Each point is reached from the start by the listed moves, each made once or not at all, plus a little noise. Is the number of moves made odd or even? Then give how often each move was made.

Moves:
(1): [  9  36 -23  53  12]
(2): [-31  37  14  13 -74]
Start: [-57  22  -2  31  19]
Points:
[-46  54 -26  83  33] => odd (1, 0)
[-90  57  17  46 -51] => odd (0, 1)

Moves:
(1): [ -8  18 -11  16  -8  12   0  12  -6 -41 -19   0]
(2): [ -9  24  -7  20 -10 -20  31  11   1   3  -1   1]
(3): [ -3  23   6  -1   6  15  -6 -17  -7  -9   9  -4]
(4): [ 11   5 -17   4  -9 -15   1  11   6   1  12 -18]
(5): [ -3   2 -13   2   6  -7   7   5   2  -3  -6 -18]
(6): [-20  24 -13 -16  17  18  10  12  -2  -4   5  10]
(7): [ 3 -5 -3 -5 -8  5 17 -6  0  0  9 -2]
(8): [ -2  -1  26   7  -8  11  10  15 -11  39   1  -2]
(9): [ 24 -15   5  17   8 -19  10   6  37 -26   4   5]
(10): [ 17   3  -2  -1   6  12  15  -1 -15  17  -8   8]
(11): [ -4   8   0 -23  -6   1   0   2   5 -18  -7  -7]
Start: [15 19 12 -1 -1  7  8  3 -3 -6 -1 -7]
Points:
[-24  86   3  -4 -23  35  75  51 -15 -25 -15  -7] => even (1, 1, 0, 0, 0, 1, 1, 1, 0, 0, 1)
[  6  53  -6  -8   9  21  30  35  29 -95 -18   0] => even (1, 0, 0, 0, 0, 1, 0, 0, 1, 0, 1)
[ -1  69  -5 -21  -1  62  68  43 -31 -15 -27 -19] => odd (1, 0, 0, 0, 1, 1, 1, 1, 0, 1, 1)
[  7  47   3 -30  -2  22  25 -13  -4 -37   3 -38] => even (0, 0, 1, 0, 1, 0, 1, 0, 0, 0, 1)
